Each wall is flat, endless, passes through zero and stands at right angles to its row. A trip goes straight from one point to another. List the walls that it crosses, first one first.
In the rows, 128 means zero.

Walls:
(1): [105 157 162]
(2): [142 169 137]
(3): [153 175 137]
(4): [191 139 140]
(5): [132 151  95]
(6): [137 174 157]
(7): [181 140  96]
(8): [ 69 121  94]
Trips:
[134 124 110] to [120 130  75] => 4
[128  83 100] to [111  78 163] => 7, 1
[ 69 112 115] to [150  91  82] => 1, 5, 7, 4
[124 103 155] to [158  90 140] => 4, 1, 7

Walls:
(1): [139 111 125 114 119 131 118 120 119 148 120]
(2): [169  81 132 154 150 103  69 109 178 141 109]
(3): [187 122 177 188 119 144  99 140 144 125 116]
(4): [107 168 129 106 122 170 128 163 132 137 113]
(5): [113 180 132 115  82 128  78  83  90 132 110]
(6): [132  88 185  95 103 131  99 102 113 106 106]
(7): [140 144 180 196 133 184 134  68  76 106 157]
(8): [138  70 144 155 131 120  79 163 204 102 124]
Trips:
[164 172 155 180 169 154 138  91 119 149 154] to [114 126 162 206 153  84 149 181 153 199 156] => 5, 8, 7
[112 113 148 134 121  84 120 140 129 116 113] to [125 153  96 154 138 175  80 164 120  96 154] => 5, 4, 6, 7, 2
[ 88 131  85 144 117 169  92  97 150 122 133] to [108 171 164 131 102 171  93  90 140 121 112] => 6, 3, 2, 8
[119 182 101 124 118 116 118  70 145  99  96] to [ 90 124  94 109 136 133 142 139 157 126 134] => 7, 5, 8
[ 91  93 145 139 151 181 174 166 111  93 141] to [118 160 179 109 118 109 104 154  98 113  93] => 6, 8, 3, 5, 7
[146  87 139 111 124 149 120  92 184 121 128] to [166 107  95 186 189 179  71 131 116 121 165] => 7, 6, 1

Walls:
(1): [177 174 101 140 145 136 218 127 153 162  73 139  93 180 103 109 132 178
 113 143  75  91  95 151  75 119 174 225 116  86 144 178]
(2): [ 87 104  90 110 163 114 158 157 132 126 110 134 154 102 119 154 130  92
 136 164 103 164 127 114 112 151  96 168 104  88 133  93]
(3): [182  74 106 159 133 143 123 150 168 142 130  64 151  79 111 134 157  96
 117 148 131 139 111 101 138 117 168 145 120 118 128 113]
(4): [171 126  73 137  72  98 111  77 164 110 120  67 118 150  91 110 151 142
 146  80 122 124 122 109  74  95 119 136 142 122 119 144]
(5): [151 133 120 160 145 152 141  91 148  76 151 147 136 158 168 101 176 117
 120 137 112 174  97 104 116 123 127 109 113  86 106  89]
(6): [132  79 145 174 174 193 116  79 115 144  91 146 102 105 115 170  63 159
 119 117 197 118 145 105 132 118 102 104 142 101 121  65]
(7): [115 100 168 116 115 128  93 195 116 154 137 160 161 214 114  87  97  89
 110 100 128 104 165 149  94 155 143 120 120 136 184 150]
Trips:
[129 222 143  96  88 106 154 122  82 132 151 132 148 127  99  66 132 114
 133 138 151 130 137 103 125 140 145 143 137 124 173 108] to [101 169 129 131 116 117 118 123 128 112 103 152 106 136 106 115 191 155
  95 147  99  85 129  76  67 125 145 117  92 105 122 202] => 5
[ 84 201 151 129 112 101 123 115 145  99 129 128 161 144 102 128 108 120
 125 125  92 116 120 107 233 152 189  96  78  56 121 139] to [152 150  87 160 167 130 120 161 181  51 128 155 136 107 117 152 108 114
 154 100 152 141 120 151 121 132 117 154 144 103 160 113] => 2, 1, 3, 6, 4
[155 126  92  96 164 169  28 131  67 112 160 168 154 189 151 172 116 135
 155 146 144 102 136 147 120 136  80 132 126 115 115 126] to [130 140 153 123 150 114  85 103 124 128 170 117 138 129 135  58 184 100
 152  94  77 102 154  97  89 153 182 134 146  98 133 120] => 6, 4, 3, 1
